Every row gives one point. Two turns around zero, p and q, are shown by what they do to some points. Where does a point land after both, in the order given? Backwards means that the second turn is done in reverse. Each puzzle has new turns, and all numbers are rounded.

Turn p:
[22 18] -> [17 22]
[-14  -4] -> [-13  -7]
[ 42 -11] -> [43 -1]
[-49  15] -> [-51   4]
[ -1 -17] -> [  3 -17]
Turn q:
[32 21] -> [21 32]
[-17  15] -> [-22   7]
[-16 -36] -> [  0 -39]
Where do these land?
q, then p: [-35   5] -> [-31 -17]
p, then q backwards: [ 41 -19] -> [ 37 -26]
q, then p backwards: [-6 15] -> [-9 14]

Turn p:
[-24  18  28 -13] -> [-2 28 33  3]
[ 11 -40 -47  13] -> [-20 -50 -35   1]
[ 2 -6  6 25] -> [  8  -2 -10  23]
[ 29 -25 -16  -1] -> [ 12 -34 -18 -11]
[-25   4  46  -5] -> [ 9 20 44 20]
[  7  48 -18 -18] -> [ -7  37 -15 -37]
Turn q:
[-57  42   7  17] -> [-65  29  -4  18]
[  2 -22  25   4] -> [  8 -12  27  12]
[ 26  18  15 -15] -> [ 22  27  10 -11]
[ -7  -7 -29 -16] -> [ -7 -16 -19 -23]
[ 36 -30 -18  10] -> [ 41 -26 -15   5]
Where do these land?
q, then p: [ 53   8 -14  16] -> [ 23  -4 -47 -24]
p, then q: [-46  18  31  -2] -> [-22  40  20  31]
p, then q: [-22 -19  23  21] -> [ 1 -1  5 42]
p, then q: [ 22 -12  27  27] -> [ 37  -2 -14  23]
p, then q backwards: [ 14   4 -38  -2] -> [-10   5 -38 -10]
q, then p backwards: [-29  -2 -17 -53] -> [  0   3 -36 -52]
p, then q: [  8   3 -12  -7] -> [ -2  -5  -2 -15]

Turn p:
[-17  27 -17  13  16 -12] -> [-27  23 -14  17  11  -5]
[ -7  24 -10   8 -24  35] -> [ 0 28  1 -9 -6 41]
[ 40 -48  -5  21 -26   3] -> [ 41 -36  17  28 -29  14]
[  9  -4 -13 -55   4  18] -> [ 23  -2 -36 -42  -9  -6]
[-20  -7 -15   7 -38  13] -> [-12   5   9  -4 -36  28]
[ 10  22  45   2  33 -60] -> [ -7   8  28  13  41 -68]
[-14 -14  14   3  35   3] -> [-17 -26  -5  -3  28  -5]
Turn q:
[-32  -2  36  58  -5  15] -> [-17  -4  41  52 -33  11]
[ 39 -51  23 -46  16  -3] -> [ 62 -26   5 -43  13  24]
[ -6   3  -8   5  -8 -29] -> [  4  -4 -11   9  -4 -28]
[  0  17 -20 -49  34   3] -> [-12 -10 -18 -29  53   4]
[ -5  27  25  37 -30  22] -> [-17  39  33  26 -24   2]
[ 16  17 -16 -10  11 -16] -> [  6  10 -24  -1  22  -9]
[ 19  -4 -37 -10  15   5] -> [ -2   0 -40 -15   8  14]
[-31  -7  -3  14 -34   3] -> [-23  -4  15  -1 -35 -19]
Where do these land?
q, then p: [ -6  -2 -12 -10 -36   5] -> [ -5  17   5 -22 -21 -18]
q, then p: [ 51  52  16  -1 -21  39] -> [  2  68  -7 -19  49  10]
p, then q: [ -4  13  -2  -1 -14 -31] -> [  0  10   9  15   0 -31]
q, then p: [  9   1 -35   9  59 -18] -> [ -9 -25 -48  39  -1  25]
q, then p backwards: [ 2 -6  4 25 -3  8] -> [  2  -3 -15  15 -17  -1]
p, then q: [-67 -29  25 -21  -9   5] -> [-14 -48  40 -44  -2 -20]
p, then q backwards: [ 16 -28   3   0  23  -9] -> [-12 -14   1  -3  19 -30]
